Rows are points. The points of each table are mixes of a few directions, plus a little noise. How many directions does each table use, and how many do they share? Where both have some left over, give the other angles between the two spaces (their principal angles), to ten degrees, smallest first.

First, 7 rows:
[[ 15  31]
 [-14 -27]
 [-13 -25]
 [ 36  69]
 [-18 -33]
 [  8  16]
 [-16 -30]]
Second (6 x 2):
[[-35 -67]
 [-10 -19]
 [  3   6]
 [ 15  29]
 [ 25  48]
 [  2   3]]
Directions: first 1, second 1, shared 1

First, 7 rows:
[[-33  39 -10]
 [ 31 -39  10]
 [ 28 -37   9]
 [ 36 -46  12]
 [-47  61 -16]
 [-12  15  -4]
 [ -4   7  -1]]
Second (4 x 3):
[[-22  30  -8]
 [ 33 -40  10]
 [-39  50 -12]
 [ 29 -35  10]]
Directions: first 1, second 1, shared 1

First (9 x 6):
[[  6  23  20  -7 -11 -42]
 [ -5 -29 -24  -3   0  45]
 [ -1 -18 -17 -19 -22  22]
 [  6  41  37  11   9 -65]
 [ -6 -28 -22  16  24  53]
 [  6  38  34  15  15 -57]
 [ -4 -32 -28  -6  -4  51]
 [ -7 -38 -32  -8  -5  59]
 [  7  43  37   4  -4 -72]]
Second, 9 rows:
[[ 32 -48  49   8  -1  66]
 [ 13   1  -2   4 -45  -9]
 [ 24 -13 -27 -32 -19 -14]
 [-40  -6 -25   6  -2 -43]
 [-57  43 -27  19  13 -57]
 [ 26   1  23   0   3  35]
 [ 27 -15  21  -3  -2  34]
 [-52  23 -36  -2  40 -50]
 [ 26  13  25   0  12  38]]
Directions: first 2, second 4, shared 0; angles 30, 50

First, 7 rows:
[[ 30  22   7  -9   0 -17 -15 -16  14]
 [-15  -3  29  22 -17 -27  21  33   8]
 [ 34  39  47   8 -21 -45   0  -4  24]
 [ 30  -5 -66 -42  37   0 -47 -24  16]
 [-37  -4  44  28 -26  74  45 -17 -57]
 [-12 -26 -54 -21  27  41 -17 -14 -18]
 [-26 -24  -5  13  -1 -27  12  45  12]]
Second, 8 rows:
[[  7 -41  35 -20  27 -37  14  76 -20]
 [ 21 -34 -10  57  -2 -41   7  63 -14]
 [-15  35  -5 -31  -7  40 -10 -68  18]
 [ -5  32 -31  20 -23  32 -11 -64  16]
 [  3 -20  21 -16  14 -20   5  40 -11]
 [ -4  23 -22  14 -16  22  -7 -43  13]
 [  0  24 -29  26 -21  21  -7 -46  12]
 [ -5 -21  42 -54  28 -15   9  43 -13]]
Directions: first 3, second 2, shared 0; angles 40, 90

First (9 x 12):
[[-46 -18  22 -23  25  83  36 -50  98  49  27 -43]
 [-19 -18  14  21  -8 -12   4 -24  -9 -17  -8 -34]
 [-14 -11  10  10  -3   0   5 -19   7  -5  -1 -22]
 [-23 -19  16  24  -8 -11   5 -30  -8 -18 -10 -42]
 [ 49  35 -31 -29   5  -9 -20  62 -22  16   6  76]
 [ 49  34 -30 -22   0 -18 -21  62 -30   7   4  72]
 [-22 -19  16  18  -5  -7   5 -29  -2 -15  -8 -39]
 [ 41  29 -26 -26   6   0 -15  51 -11  16  10  62]
 [-12 -15  13  28 -13 -27  -1 -20 -25 -29 -14 -29]]
Second, 11 rows:
[[-13   1 -40 -52 -15 -16 -16  17   8  13  15 -10]
 [ 16  -1  66  77  31  49  31 -35  10  -3 -17  17]
 [ 10  -1  43  46  19  36  22 -22  10   2 -10  10]
 [-90  24  20 -50  50  27 -24  63   3 -13 -39 -29]
 [ 33  -7  -1  28 -18 -21   3 -18 -18  -8   5  12]
 [ 18  -7 -22 -16 -18   4   8 -18  26  25  27   3]
 [ -1   2 -53 -44 -34 -65 -32  33 -38 -17   5  -8]
 [ 17   0  48  69  14  -2  10 -10 -31 -30 -27  14]
 [-21   5 -19 -35   0  -8 -14  21  -2   2  -1 -10]
 [ 40  -9  28  60  -1   7  20 -33  -6  -5   0  17]
 [ -4  -5 -68 -84 -30 -10 -10   3  38  39  43 -12]]
Directions: first 2, second 3, shared 1; angles 70

First:
[[  3  10  -6 -15  -4  -7  24   0  -3  -2   1   8  -8  11  -3 -11   7 -12]
 [ -2  -7   3   8   3   3 -13  -1   1   3   0  -5   4  -6   2   6  -3   7]
 [-10 -32  19  47  12  21 -74   1  10  11  -1 -24  24 -36  10  28 -18  35]
 [ -4 -14  10  19   6   8 -30   0   5   4  -1 -11  10 -15   4  13  -9  14]
 [ -2  -3   1   5   1   2  -7  -1   1   2  -1  -4   1  -3   0   2  -1   5]
 [  6  14 -10 -23  -6 -11  36  -3  -5  -4   0  12 -10  17  -3 -14  10 -16]
 [ 18  55 -32 -80 -21 -36 121  -2 -16 -17   1  42 -39  61 -15 -49  30 -60]
 [-16 -43  25  63  17  29 -98   2  14  13  -1 -31  30 -48  11  38 -26  47]
 [  5  19 -10 -25  -8 -11  41   0  -5  -6   0  14 -13  20  -5 -16   8 -19]]
Second (8 x 18):
[[-29  10 -38  26  28   8  -8 -15  27 -23  19  21 -35 -50  29   7  19 -30]
 [ 24 -20 -14  35  31  49 -17  31   8  43  17  -5   4 -25  34  21  -3 -25]
 [ 27   2  -2 -18  31 -43  28 -29 -15  38  -7  -6 -14  17  12 -34   9 -13]
 [ 17  18  35   9 -23  -1  35  21   0  41 -16 -16  -8  18 -43  -8 -21  20]
 [-11  -4 -35  31 -47  20 -16  11  -1  -4  26  -9  64  24   9   6  -3  27]
 [ -6 -19  35 -67 -19 -18 -27  -9 -29 -57 -26   4  23  35 -21   5  -4  22]
 [ -4  14 -14  17 -30  11  46   1  18   9  17  10  -4  -5 -19  14   6  -8]
 [-23  -1  32 -35  27 -23 -44 -10  -9 -49 -29   2 -30 -13  -1  -9  -3  10]]
Directions: first 1, second 6, shared 0; angles 30

First, 10 rows:
[[ -22  -27  -31  -19   34  -23   30    2  -49  -31   36   11  -25   -1
    57  -20  -52   45   35  -30  -22   -5  -56  -47]
 [  19   10  -21  -10   -1    8   -7   15   30  -14    3  -23   36   20
     1   14   21   22    0   25  -10   19   -5   -4]
 [  18   23   -1   16  -16    5  -17   19   18   10  -25  -25    5    6
   -31   21   -3   -8  -19   22    3    1   21   12]
 [   8   15   21   16  -27   26  -11  -21   56   16    3    2   28   10
   -17   -5   57  -35  -17   25   11   18   27   31]
 [   1   12   -2   16  -19   24    6  -24   59   -4   36    1   27   25
    19  -21   39  -14   -2   28   -7   30   -7    6]
 [ -65  -47   38   14   23  -34   42  -45 -107   17   22   74 -110  -53
    40  -57  -80  -34   26  -86   12  -52  -27  -17]
 [  15   36  -10   39  -26   10   -9   15   39    6   -7  -33   -2   20
   -18    8  -17  -15  -21   38   -7   12    8    6]
 [  27    5    2  -26   -2    9  -26   18   21    3  -32  -17   48    2
   -35   34   50    9  -11   17   10    7   31   21]
 [ -37  -37   17  -12   24  -20   25  -26  -65    1   17   47  -48  -30
    30  -30  -31   -5   23  -54    6  -27  -20  -13]
 [  37    9  -14  -34    9   -5  -32   48   -3   -4  -53  -37   41    1
   -46   56   16   33  -11   16    4   -2   28    9]]
Second:
[[  9  -3 -37 -21  15   0   9  12  14 -35  31 -14  30  24  36   2   3  46
   18  13 -22  22 -38 -29]
 [ 23  21 -24   4 -10  11 -11  18  38 -12  -1 -29  31  24  -5  15  11  18
   -8  34 -11  19  -3  -3]
 [-29 -16  69  24 -11 -10  -4 -34 -53  53 -35  53 -67 -52 -39 -18 -12 -75
  -16 -51  40 -46  47  39]
 [ 11  15   6  12 -16   6 -12   6  17   9 -15 -14   6   4 -21  12   6 -13
  -16  17   3   2  20  15]
 [-18 -10  46  14 -10  -5  -1 -22 -34  36 -25  34 -45 -36 -26 -10  -7 -50
  -13 -34  26 -31  31  26]
 [-34 -24  66  15  -4 -14   5 -36 -62  44 -27  59 -68 -54 -26 -23 -14 -63
   -7 -58  34 -47  36  29]
 [  7   1 -28 -13  10   0   4  10  14 -22  17 -14  22  17  23   2   2  30
   11  12 -17  17 -22 -19]
 [  6   1 -30 -11  10   2   6  11  14 -24  19 -15  25  19  21   2   2  34
   13  13 -15  19 -25 -20]
 [ 27  14 -71 -23  14  10   3  35  54 -54  38 -51  66  53  42  16  14  74
   16  48 -41  45 -47 -42]]
Directions: first 4, second 2, shared 2
